Rows are points. Any point is a mix of the corners, with weights that add up to 1. It lies inside the corners' shape when no weight is negative. Is each point inside? If not, which corners have a negative weight?

Corners:
(1): [-0.25  0.13]
(2): [-0.07  0.59]
(3): [ 0.43 -0.25]
Points:
[0.26 0.09] => outside (1)
[-0.05  0.54] => inside
[-0.02 -0.08] => outside (2)
[-0.07  0.48] => inside
[0.09 0.42] => outside (1)
[0.00 0.32] => inside

Corners:
(1): [-0.35 -0.08 -0.03 -0.37 -0.04  0.36]
(2): [ 0.67 -0.15 -0.20  0.31  0.68 -0.73]
(3): [-0.01  0.65  0.30  0.09  0.10  0.11]
(4): [-0.03  0.29 -0.08  0.18  0.03 -0.32]
(5): [-0.16  0.24  0.34 -0.09  0.47 -0.39]
(6): [ 0.46  0.02  0.22  0.40  0.04 -0.57]
(7): [-0.51  0.32  0.13 -0.86 -0.55  0.41]
Points:
[-0.36  0.23  0.12 -0.38 -0.18  0.22] => outside (2)
[-0.03  0.22  0.04 -0.19 -0.04  0.04] => outside (5)
[-0.10  0.15  0.12 -0.25 -0.15  0.01] => inside
[ 0.19  0.05  0.03  0.01  0.05 -0.23] => outside (5)
[-0.08  0.32  0.17 -0.03  0.14 -0.07] => inside
[ 0.14  0.08  0.13  0.06  0.03 -0.34] => outside (3)

Corners:
(1): [-0.06  0.39 -0.03  0.09  0.85 -0.49 -0.54  0.11  0.04  0.20 -0.04  0.39]
(2): [-0.25  0.09 -0.18  0.21 -0.12 -0.54 -0.36  0.14 -0.17  0.56  0.15 -0.29]
(3): [ 0.45  0.17 -0.03 -0.12  0.35  0.21 -0.16  0.23 -0.17 -0.21 -0.19 -0.39]
(4): [-0.40 -0.91  0.15  0.36  0.24 -0.37  0.46  0.05 -0.25  0.17 -0.13  0.25]
(5): [-0.21  0.41  0.33  0.32 -0.01  1.01 -0.20  0.28 -0.09  0.56 -0.15  0.41]
(6): [ 0.29  0.16 -0.09 -0.24  0.39  0.47 -0.52 -0.18 -0.37 -0.65  0.35 -0.26]
(7): [ 0.03 -0.68  0.25  0.29  0.21 -0.02 -0.11 -0.35  0.64  0.07  0.10  0.52]
(8): [ 0.08 -0.19  0.46 -0.28  0.53 -0.22  0.10 -0.32  0.23 -0.40 -0.23 -0.34]
(9): [-0.30  0.21  0.01 -0.49 -0.60  0.29 -0.50  0.25  0.36  0.07  0.05  0.03]
(10): [ 0.30 -0.04  0.55  0.00  0.05 -0.05  0.68 -0.52 -0.31 -0.10 -0.05 -0.25]
(11): [-0.10  0.35 -0.16 -0.29 -0.97  0.02  0.22 -0.13  0.00 -0.31 -0.27  0.05]
(12): [ 0.34  0.42  0.05  0.18 -0.18  0.16  0.15  0.25 -0.42 -0.62 -0.02  0.09]
(13): [-0.66 -0.05 -0.72 -0.25 -0.03 -0.34 -0.09 -0.01  0.19  0.53  0.32 -0.19]
Points:
[-0.05  0.07  0.14  0.00 -0.17  0.12  0.15 -0.08 -0.09  0.01 -0.10  0.04] => inside
[ 0.09  0.16  0.15 -0.13  0.18  0.11 -0.06 -0.11  0.03 -0.16 -0.05  0.01] => outside (2, 4)
[-0.03 -0.03  0.02 -0.02  0.21  0.00  0.10 -0.13 -0.06 -0.08 -0.01 -0.01] => outside (2, 9)
[-0.09 -0.01  0.02  0.04  0.03  0.13 -0.18  0.07  0.04  0.05 -0.02  0.12] => outside (10)
[-0.05  0.08  0.04 -0.15  0.14  0.02 -0.22  0.05 -0.05 -0.03  0.04 -0.17] => outside (7, 11)

Corners:
(1): [-0.06 -0.54  0.12 -0.02  0.10 -0.50 -0.08  0.20  0.09 -0.05  0.37  0.24
  0.57 -0.18  0.26  0.32 -0.13  0.34 -0.20  0.25]
(2): [-0.43  0.40 -0.12 -0.06  0.50 -0.05 -0.04 -0.09 -0.07  0.02  0.28  0.10
  0.45 -0.27 -0.12 -0.27 -0.12 -0.26 -0.15 -0.38]
(3): [-0.01 -0.30  0.25  0.36  0.05 -0.16 -0.12 -0.19 -0.38  0.33 -0.55  0.01
 -0.04 -0.25  0.19  0.09  0.27 -0.57 -0.09  0.13]
(4): [-0.30  0.31  0.34  0.31  0.14 -0.31  0.23 -0.08  0.10  0.16 -0.39  0.02
 -0.28 -0.50  0.01  0.22 -0.26  0.28  0.11  0.18]
(5): [-0.35  0.16 -0.05  0.39 -0.21 -0.42  0.35 -0.42 -0.18 -0.37 -0.68 -0.61
 -0.32  0.08  0.21  0.32 -0.37  0.29  0.08  0.70]
(6): [-0.27 -0.24  0.10 -0.44  0.10  0.04  0.21 -0.60  0.40  0.25 -0.39  0.01
  0.51  0.10  0.02 -0.22 -0.17  0.22  0.03 -0.08]
(7): [ 0.37  0.20  0.11 -0.55 -0.40 -0.13 -0.34  0.46  0.31  0.29  0.60  0.24
  0.45 -0.33 -0.30 -0.06 -0.23 -0.01 -0.56 -0.56]
(8): [-0.28  0.43  0.58 -0.13 -0.30  0.39 -0.26  0.06  0.03  0.00 -0.09 -0.74
 -0.14  0.00 -0.11  0.09 -0.03  0.02 -0.07 -0.21]
(9): [-0.19  0.00  0.14 -0.08 -0.01  0.25 -0.06  0.41  0.24  0.37  0.12  0.55
 -0.14  0.28 -0.05  0.11 -0.04 -0.67  0.12  0.27]
(10): [-0.33 -0.67 -0.46  0.00  0.41  0.01 -0.27  0.05  0.40 -0.11 -0.33  0.72
 -0.19  0.23  0.16 -0.28  0.36 -0.41  0.40  0.05]
(11): [ 0.15 -0.21 -0.03  0.16 -0.39 -0.10 -0.56 -0.03 -0.12 -0.10  0.50 -0.29
  0.65 -0.59  0.01 -0.31  0.03 -0.50  0.24 -0.14]
(12): [-0.53  0.30  0.35 -0.19  0.28 -0.41 -0.39  0.20 -0.20  0.42  0.07 -0.37
  0.09 -0.24  0.37  0.43  0.54  0.45  0.00  0.42]
(13): [ 0.19 -0.07  0.44  0.27 -0.19 -0.18 -0.31  0.09  0.21 -0.11  0.15  0.43
  0.05  0.22  0.18 -0.32  0.20  0.03 -0.31  0.36]
(14): [ 0.31  0.10  0.03  0.51  0.39 -0.37  0.14 -0.58  0.04 -0.21 -0.21 -0.48
  0.40 -0.27 -0.27  0.24  0.45 -0.07  0.29  0.56]
(15): [ 0.16 -0.63  0.10 -0.15 -0.45 -0.29 -0.31 -0.30 -0.19 -0.14  0.47 -0.41
  0.17  0.41  0.03 -0.21 -0.28  0.23  0.17  0.05]
(16): [ 0.19  0.20 -0.45 -0.46  0.39  0.21  0.51  0.30  0.16  0.45 -0.27 -0.56
 -0.07 -0.54  0.65 -0.51 -0.23 -0.67 -0.08 -0.59]
(17): [-0.08  0.00 -0.38 -0.17 -0.24  0.45  0.11 -0.13 -0.29 -0.12 -0.36 -0.55
 -0.12  0.34  0.14 -0.27 -0.10 -0.44  0.45 -0.55]
(18): [ 0.02 -0.34 -0.14  0.21 -0.39  0.12  0.22 -0.86 -0.35 -0.35 -0.06 -0.82
 -0.26  0.39  0.65  0.05  0.14  0.36 -0.19  0.23]
(19): [ 0.38  0.23 -0.23  0.18  0.38  0.11 -0.45  0.51 -0.04 -0.01  0.18  0.48
  0.44 -0.60  0.02 -0.29 -0.31 -0.19 -0.55  0.04]
(20): [-0.05 -0.07 -0.49  0.38  0.27  0.29  0.26  0.67 -0.21  0.77  0.17 -0.29
 -0.16  0.15  0.00 -0.06  0.06 -0.64 -0.23 -0.16]
(21): [-0.25  0.09  0.24 -0.28  0.34  0.36  0.06  0.56  0.14 -0.12  0.06  0.40
 -0.37  0.16 -0.30 -0.46  0.32  0.12 -0.51  0.11]
Points:
[ 0.03 -0.07  0.07  0.10  0.03 -0.08 -0.14  0.02  0.01  0.02 -0.02  0.04
  0.09 -0.08  0.10 -0.12  0.02 -0.11 -0.10  0.11] => inside
[-0.06 -0.10 -0.04 -0.02  0.04  0.04 -0.07  0.10  0.04  0.06 -0.01  0.05
  0.06  0.01  0.10 -0.08 -0.02 -0.20  0.00  0.01] => inside
[-0.07 -0.08 -0.10  0.10  0.21  0.00  0.09 -0.07 -0.06  0.06 -0.22 -0.19
 -0.01 -0.02  0.20 -0.08  0.06 -0.08 -0.04  0.08] => outside (7, 9, 11)

Corners:
(1): [ 0.44 -0.59 -0.56 -0.02 -0.66 -0.59  0.23  0.09  0.08 -0.26 -0.10  0.48
  0.02 -0.06  0.17  0.17  0.33 -0.49 -0.15  0.66]
(2): [ 0.17  0.09 -0.23  0.25  0.11 -0.11 -0.09 -0.42  0.03 -0.19 -0.02  0.14
  0.44 -0.01 -0.07 -0.04 -0.07  0.19 -0.21 -0.21]
(3): [-0.37 -0.24  0.16 -0.09  0.00 -0.08  0.30  0.32  0.17 -0.50 -0.07  0.22
 -0.05 -0.32 -0.39  0.07 -0.07  0.46 -0.29  0.07]
(4): [-0.32 -0.19  0.07 -0.63 -0.34 -0.03 -0.15 -0.02  0.61  0.16  0.53 -0.02
  0.08 -0.04 -0.06 -0.24 -0.08  0.12 -0.17 -0.32]
(5): [-0.52 -0.65 -0.84 -0.10 -0.59  0.21 -0.32 -0.23 -0.39  0.50 -0.27  0.05
  0.22 -0.39  0.31  0.49  0.07  0.19 -0.19  0.48]
(6): [ 0.01  0.13  0.05 -0.60  0.18  0.36  0.59  0.25  0.63 -0.26  0.38  0.80
 -0.37  0.21 -0.38  0.10  0.06  0.41  0.04 -0.15]
(7): [-0.19 -0.02  0.10 -0.27  0.27  0.68 -0.23  0.09 -0.01 -0.20 -0.22 -0.77
 -0.92  0.08 -0.16 -0.23 -0.54  0.36 -0.03 -0.50]
(8): [ 0.22  0.10  0.09  0.33  0.00 -0.08  0.31  0.32  0.44  0.19  0.69  0.22
  0.05 -0.01 -0.22  0.48  0.01 -0.05 -0.10 -0.23]
(9): [-0.66  0.12  0.54 -0.39  0.31  0.14  0.21  0.13 -0.27  0.19  0.45 -0.07
 -0.39  0.07 -0.22  0.30  0.12  0.31 -0.04  0.27]
(10): [-0.01 -0.11  0.32 -0.72 -0.58 -0.55 -0.61  0.00  0.40  0.35  0.36  0.06
  0.66 -0.38  0.19  0.55 -0.29 -0.12 -0.24  0.40]
(11): [ 0.13  0.15  0.15 -0.21  0.37  0.31  0.05  0.18  0.59 -0.17 -0.42 -0.35
 -0.03  0.25 -0.61  0.50 -0.14 -0.03 -0.25  0.26]
(12): [ 0.22 -0.04 -0.56  0.04 -0.19  0.32 -0.46 -0.70  0.20  0.13 -0.13 -0.21
  0.32 -0.25 -0.13  0.18  0.27 -0.65  0.63  0.18]
(13): [ 0.42 -0.13 -0.46 -0.22 -1.11 -0.36  0.15 -0.31 -0.16 -0.09 -0.11  0.53
  0.46  0.19  0.00  0.41 -0.53 -0.48 -0.31 -0.09]
(14): [-0.07 -0.29  0.14 -0.11  0.11  0.68  0.28  0.15  0.22  0.14 -0.03 -0.61
 -0.36  0.02  0.19 -0.43 -0.07  0.14  0.08  0.18]
(15): [-0.72 -0.45  0.58 -0.05  0.11  0.64  0.49  0.40 -0.35 -0.88 -0.04  0.02
 -0.57 -0.05  0.42 -0.15  0.17  0.16 -0.67 -0.07]
(16): [ 0.02  0.39 -0.04  0.09 -0.38 -0.05 -0.81 -0.05 -0.46  0.00 -0.17 -0.05
  0.34 -0.17 -0.30 -0.29  0.03 -0.13 -0.35 -0.45]
(17): [ 0.27  0.04  0.59  0.45 -0.24 -0.17 -0.24  0.00 -0.24 -0.36 -0.52  0.32
 -0.15  0.38  0.04 -0.17  0.07 -0.30 -0.07  0.09]
(18): [-0.28  1.15 -0.39  0.34 -0.25 -0.07 -0.43  0.27 -0.81  0.08 -0.35  0.08
  0.25  0.46 -0.16 -0.12 -0.24 -0.03  0.09 -0.45]
(19): [ 0.48 -0.38 -0.25  0.21  0.16 -0.02 -0.11 -0.03  0.18 -0.44 -0.29 -0.08
  0.46 -0.13 -0.26 -0.15  0.42 -0.33  0.29 -0.17]
(20): [ 0.36 -0.51 -0.46  0.08  0.04  0.22  0.38  0.30  0.24 -0.48 -0.43  0.48
 -0.19 -0.33 -0.45 -0.15 -0.42 -0.47 -0.46 -0.92]
(21): [ 0.64  0.24 -0.42  0.03  0.18 -0.07  0.36 -0.17  0.47  0.15 -0.43  0.06
 -0.46 -0.40 -0.29  0.21  0.58  0.07  0.48 -0.42]
Points:
[-0.13  0.13 -0.11 -0.21 -0.12  0.13  0.03  0.06  0.06  0.03  0.05  0.06
 -0.08  0.02 -0.11  0.16 -0.04  0.15 -0.06 -0.01] => outside (17, 19, 20)
[ 0.04  0.02 -0.07 -0.20 -0.09  0.02  0.01  0.02  0.19  0.03  0.12 -0.02
 -0.05 -0.09 -0.17 -0.02 -0.04  0.01  0.03 -0.16] => outside (5, 11, 15, 17)
[ 0.01  0.23  0.16 -0.21 -0.03  0.08  0.04  0.11 -0.08 -0.10 -0.11  0.08
 -0.32  0.06 -0.15  0.05 -0.08  0.08 -0.19 -0.15] => outside (3, 4, 5, 8, 12, 19)
[ 0.08  0.06  0.05 -0.06 -0.13 -0.06 -0.04 -0.07  0.05 -0.05  0.05 -0.12
  0.03  0.11  0.02  0.12  0.01 -0.17  0.05  0.11] => outside (3, 5, 6, 16, 20)
[ 0.08 -0.26 -0.01 -0.11  0.05  0.15  0.12  0.12  0.31 -0.15 -0.05 -0.01
 -0.10 -0.15 -0.19  0.07  0.13 -0.02 -0.03 -0.01] => outside (2, 13, 18)
[ 0.07 -0.11 -0.26  0.14 -0.04  0.14  0.08  0.10  0.09 -0.17 -0.17  0.16
 -0.01 -0.10 -0.18  0.00  0.10 -0.09 -0.11 -0.20] => outside (7, 9, 10, 13)
[ 0.09 -0.05 -0.10 -0.08 -0.17  0.13 -0.08 -0.01  0.14 -0.10 -0.08  0.04
  0.02  0.00 -0.08  0.03 -0.03 -0.12 -0.09 -0.14] => outside (3, 9)
[-0.03  0.17  0.05 -0.15 -0.04  0.17  0.02 -0.18  0.18  0.10  0.09  0.03
 -0.12  0.07 -0.23  0.12 -0.01  0.22  0.01 -0.04] => outside (1, 10, 15, 18, 19, 20)
[-0.14 -0.09  0.18 -0.17 -0.08  0.23  0.03 -0.02  0.13 -0.03  0.08 -0.03
 -0.15 -0.03 -0.03  0.09 -0.06  0.15 -0.14  0.00] => outside (1, 18, 19, 20)

Corners:
(1): [-0.56  0.04  0.15 -0.08 -0.41 -0.45  0.09  0.36 -0.44  0.34  0.49  0.28
  0.39  0.02  0.47 -0.18 -0.61  0.41  0.45  0.29]
(2): [-0.06 -0.31 -0.49  0.01  0.59  0.65  0.10 -0.04  0.48 -0.27 -0.21  0.32
 -0.39 -0.03 -0.13 -0.27  1.00 -0.18 -0.26 -0.05]
(3): [ 0.32  0.15 -0.25  0.46  0.37 -0.05 -0.11 -0.27 -0.06  0.19 -0.11  0.07
 -0.50  0.00  0.17 -0.12  0.20 -0.69 -0.16 -0.26]
(4): [ 0.09  0.22 -0.13  0.61  0.27 -0.08  0.06 -0.41  0.41 -0.25 -0.64  0.13
 -0.10  0.51 -0.06  0.16 -0.09 -0.07 -0.34 -0.30]
(5): [-0.05 -0.17  0.22  0.08  0.02 -0.30  0.23  0.12  0.05  0.04 -0.04 -0.43
  0.49  0.44  0.32 -0.20 -0.43  0.34 -0.01  0.53]
(6): [ 0.08 -0.29 -0.20 -0.48  0.28 -0.08 -0.05 -0.37  0.13 -0.36 -0.47  0.17
 -0.42 -0.27 -0.29  0.11 -0.14 -0.75 -0.23 -0.22]
(7): [ 0.17 -0.46 -0.09 -0.58  0.35  0.17  0.46 -0.32 -0.51 -0.23 -0.37  0.17
 -0.30 -0.27 -0.25  0.01  0.60 -0.27  0.38 -0.27]
(8): [ 0.32  0.00 -0.36  0.13  0.01  0.33  0.34 -0.46  0.47 -0.21  0.01 -0.40
 -0.17 -0.11  0.54 -0.29 -0.06  0.10 -0.19 -0.38]
(9): [ 0.00  0.05 -0.25 -0.44 -0.03 -0.57  0.15  0.01 -0.38 -0.73 -0.32  0.13
  0.09 -0.61 -0.32  0.09  0.12  0.24 -0.19 -0.12]
(10): [-0.71  0.34  0.33 -0.38 -0.04 -0.41 -0.41  0.31 -0.33  0.25  0.17 -0.27
  0.21  0.20  0.11  0.12 -0.55  0.98  0.18  0.37]
(11): [-0.03 -0.27  0.27 -0.60 -0.32 -0.24 -0.22  0.35 -0.63 -0.13 -0.59  0.15
 -0.24 -0.46 -0.52 -0.01 -0.10  0.08  0.47 -0.01]
(12): [-0.55 -0.09  0.14 -0.51 -0.49 -0.37 -0.52  0.68 -0.45 -0.15  0.35  0.07
  0.45 -0.41  0.36  0.37 -0.34  0.19  0.45 -0.16]
(13): [ 0.04 -0.11 -0.22 -0.07  0.14 -0.13  0.01  0.06  0.02 -0.31 -0.28 -0.09
 -0.29  0.25 -0.35 -0.36  0.09 -0.17  0.38 -0.44]
(14): [-0.27  0.10 -0.12  0.09 -0.11 -0.13  0.15  0.38 -0.80 -0.12 -0.06 -0.19
  0.32  0.55  0.61 -0.08 -0.54  0.66  0.14  0.22]
(15): [-0.07  0.22 -0.44  0.55  0.05  0.30  0.04 -0.12  0.31 -0.02  0.16 -0.26
  0.09  0.20 -0.09 -0.09 -0.07 -0.28 -0.27  0.09]
(16): [-0.39 -0.21  0.61 -0.55  0.15  0.06  0.13  0.67 -0.49  0.38  0.34 -0.28
  0.78  0.14  0.17  0.17 -0.60  0.89 -0.25  0.04]
(17): [ 0.58  0.08 -0.29  0.46 -0.42  0.17  0.12  0.03  0.39  0.24  0.39 -0.07
  0.07  0.58  0.61 -0.06  0.09 -0.27 -0.34 -0.32]
(18): [-0.18 -0.19 -0.21 -0.11  0.09 -0.17  0.17 -0.11  0.08  0.42 -0.48  0.07
  0.23  0.09  0.08 -0.13 -0.14  0.27 -0.04  0.02]
(19): [-0.65 -0.07  0.10  0.36  0.05 -0.46  0.45 -0.02  0.00  0.50 -0.08 -0.20
 -0.28  0.17  0.24  0.11 -0.16  0.09 -0.14  0.16]
(20): [-0.15  0.10  0.33 -0.47 -0.18 -0.21 -0.05  0.16 -0.41 -0.13 -0.75  0.17
 -0.15 -0.47 -0.47 -0.20  0.41 -0.32  0.08 -0.12]
(21): [ 0.43  0.36 -0.31 -0.25  0.42  0.22  0.23  0.13  0.08 -0.39 -0.71  0.40
 -0.43 -0.21 -0.23  0.01  0.29 -0.53  0.28 -0.08]
Points:
[-0.22 -0.02 -0.09 -0.09  0.18 -0.17  0.08  0.04 -0.17 -0.06 -0.20  0.05
  0.00  0.02 -0.05 -0.05 -0.04  0.00  0.05  0.01] => outside (8, 11, 17)
[-0.13  0.06 -0.15 -0.06  0.00 -0.08 -0.13 -0.13 -0.11 -0.32 -0.22  0.02
 -0.12 -0.17 -0.14 -0.05  0.01 -0.11 -0.01 -0.16] => outside (5, 16, 17, 18, 19, 21)
[-0.14 -0.08  0.04 -0.10  0.01 -0.02  0.08  0.15 -0.14  0.10 -0.17  0.04
  0.08  0.12  0.04  0.01 -0.04  0.06  0.03  0.06] => outside (3, 8, 9, 13)
[-0.08  0.03  0.04 -0.13  0.06 -0.02  0.15  0.13 -0.22  0.06 -0.17  0.03
  0.08 -0.01  0.04 -0.01 -0.04  0.25 -0.05 -0.02] => outside (5, 6, 12, 13)
[ 0.01 -0.05 -0.07  0.06  0.10  0.02  0.10  0.03 -0.01  0.04 -0.07 -0.02
  0.00  0.12  0.16 -0.03 -0.12 -0.03 -0.02 -0.09] => outside (9, 10, 20)
[-0.18 -0.12  0.11 -0.36 -0.13 -0.09  0.12  0.38 -0.33  0.06 -0.04 -0.02
  0.15  0.07  0.18 -0.11 -0.04  0.34  0.36  0.00] => outside (3, 4, 6, 9, 15)
